Every row gives one point. Each copy is the shape, with its points in the same order, stretched, turned, moved and blurred by noise. Some copies are also mirrored. Which?

Shape (6 x 3)
[[-0.1  4.4  4.8]
 [ 1.0  0.9 -2.3]
 [ 0.7 -4.0  2.5]
 [-4.2  6.5  4.4]
 [ 1.1 -3.8 -2.1]
 [-2.2 -5.3  5.6]]
Copy 1 (6 x 3)
[[ 2.9  3.7  1.5]
 [-1.3 -0.9 -1.6]
 [-4.5  1.3  2.0]
 [ 6.6  3.0  4.0]
 [-5.0 -2.3  0.0]
 [-4.1  0.7  6.5]]
Copy 1 is: mirrored
Copy 2 (6 x 3)
[[ 5.1  8.0 -0.6]
 [-4.0  1.5  0.9]
 [ 2.8 -0.7  2.5]
 [ 5.5  6.3 -5.3]
 [-3.2 -2.3  2.6]
 [ 8.0 -2.6  0.7]]
Copy 2 is: mirrored
Copy 3 (6 x 3)
[[-0.4  5.7 -0.7]
 [ 0.0  0.0  3.6]
 [ 5.0  2.6  2.2]
 [-1.5  2.5 -4.2]
 [ 3.6 -1.9  4.5]
 [ 7.6  1.8 -1.2]]
Copy 3 is: mirrored
Copy 4 (6 x 3)
[[-1.5 -6.3  3.6]
 [-3.0  0.2 -2.6]
 [ 5.6  1.2  0.5]
 [-5.2 -5.8  8.4]
 [ 1.9  4.4 -2.5]
 [ 8.3  1.9  5.4]]
Copy 4 is: mirrored

Shape (9 x 4)
[[ 0.4 -2.2 -0.3 -2.0]
 [-1.0  3.2  2.0 18.2]
 [-0.5  1.0  0.9 -2.3]
 [ 0.0 -0.5  0.0  0.4]
 [ 2.3  3.8 -1.0 -0.7]
 [-1.0  0.4  2.8 -2.0]
 [-3.2  2.8 -2.0  0.6]
 [-2.9  3.2  1.8 -3.3]
 [-1.8 -2.3 -2.5 -1.9]]
Copy 1 (9 x 4)
[[-3.1  0.9 -2.0 -0.8]
 [-1.4  0.7 19.6  1.0]
 [-1.1 -1.5 -1.6  0.5]
 [-4.0  1.1  0.0 -0.1]
 [-2.0 -5.9  1.9  0.2]
 [-1.1  0.1 -1.4  3.0]
 [ 1.0 -1.2  1.6 -1.5]
 [ 1.1 -1.1 -1.3  1.7]
 [-2.0  1.6 -4.0 -3.3]]
Copy 1 is: mirrored
Copy 2 (9 x 4)
[[ -0.8   2.4   0.3   0.5]
 [ -2.4 -12.5 -10.8   6.1]
 [  1.8   1.7   1.3   0.2]
 [ -0.1   0.6  -1.2   1.0]
 [  3.2   0.7  -0.2  -3.0]
 [  0.8   0.8   2.8   1.8]
 [  5.0   1.8  -4.4   1.0]
 [  5.0   2.4   1.9   1.1]
 [  1.0   4.0  -2.9   1.0]]
Copy 2 is: only turned
Copy 3 (9 x 4)
[[-0.2 -3.1 -0.8 -0.3]
 [-5.6 18.2  8.6  1.8]
 [ 0.9 -0.4 -2.0 -2.5]
 [-0.8 -0.5 -0.1 -0.4]
 [ 0.4 -0.9  0.7 -5.7]
 [ 3.3 -0.3 -1.8 -1.6]
 [-2.9  2.0 -4.7 -2.9]
 [ 2.5  0.1 -5.5 -4.8]
 [-2.1 -3.4 -4.1  0.9]]
Copy 3 is: mirrored
Copy 4 (9 x 4)
[[  2.0  -2.1  -2.7   1.9]
 [-15.9  -9.6   0.2  -5.3]
 [  2.6  -1.7   1.3   1.2]
 [ -0.1  -2.1  -1.1   0.4]
 [ -1.4   2.7   3.2   1.4]
 [  3.6  -3.9   1.4   0.6]
 [  0.3   0.2   0.5  -5.0]
 [  4.9  -0.8   3.3  -2.0]
 [  1.7  -0.2  -4.4  -0.8]]
Copy 4 is: only turned

Shape (10 x 6)
[[  3.5  -2.5   0.1   0.2  -4.7  -3.4]
 [  0.7   5.4  -2.7  -3.6  -3.0   2.0]
 [  0.2  -3.7  -2.2  -2.9   0.6   1.6]
 [  2.3   1.3  -2.6   4.6  -3.4  -6.5]
 [  0.9   1.7  -2.6  -0.5   4.2 -14.1]
 [  4.6  -6.3   0.2  -2.1   2.1   1.5]
 [ -0.5 -13.2  -4.8   6.5  -3.0   2.9]
 [  1.3   6.6   1.5   0.9  -0.8   0.4]
 [  2.4  -4.2  -0.6  -0.8  -1.9   0.7]
 [ -3.6   0.7   1.9  -0.9  -1.8  -1.8]]
Copy 1 (10 x 6)
[[  1.3  -2.9  -0.5   3.3  -5.2  -1.2]
 [  1.7  -5.7  -1.8  -8.2  -3.1  -3.8]
 [ -0.1   0.9  -4.6   1.1  -2.0  -4.3]
 [  0.0  -6.2  -0.6  -0.5  -4.9   4.3]
 [ -7.5  -1.5  -1.9  -5.5 -10.4   5.9]
 [ -3.0   1.8  -5.7   5.9  -2.0  -5.5]
 [  4.2   1.5  -8.3  11.9   0.0   0.6]
 [ -2.5  -5.5   0.8  -5.3   0.7  -0.5]
 [  0.6  -0.4  -3.7   3.5  -2.2  -3.3]
 [  2.2  -1.0   1.6  -3.1  -2.0   0.6]]
Copy 1 is: mirrored
Copy 2 (10 x 6)
[[ -0.9  -4.9  -0.6  -3.2  -1.9  -1.6]
 [  1.3   1.7   6.1   1.3  -2.6  -4.3]
 [  2.7  -0.4   0.0  -1.8  -7.9  -1.0]
 [ -1.2  -3.7  -1.5  -1.3   4.3  -4.3]
 [  8.1  -2.6  -4.3  -0.9   0.0 -10.7]
 [  4.1  -1.6  -0.6  -6.2  -7.1   1.3]
 [ -6.2  -5.2  -8.2  -4.0  -5.9   7.3]
 [  2.8  -0.4   5.1   1.2   4.3  -0.9]
 [  0.9  -3.3   0.0  -3.8  -4.8   0.1]
 [  2.8  -4.6   0.9   1.6  -2.5  -0.1]]
Copy 2 is: mirrored
Copy 3 (10 x 6)
[[-1.2 -4.5  0.2  4.0  2.6  5.0]
 [-2.4 -2.3  0.6 -4.6  0.0 -1.1]
 [-0.5  1.7  0.4  2.2  1.6 -1.8]
 [ 0.4 -5.0  1.2  2.3 -2.4  4.8]
 [-3.1  4.9 -2.0  5.9 -8.4  6.6]
 [-0.3  5.3  0.5  5.0  4.4  2.5]
 [ 5.8 -5.6  4.9  7.3  4.3 -4.9]
 [ 0.5 -1.1 -1.5 -3.6  0.1  3.7]
 [-0.3 -0.9  0.6  3.2  3.6  1.5]
 [ 0.8 -4.0 -3.9  0.8  0.2  1.0]]
Copy 3 is: only turned
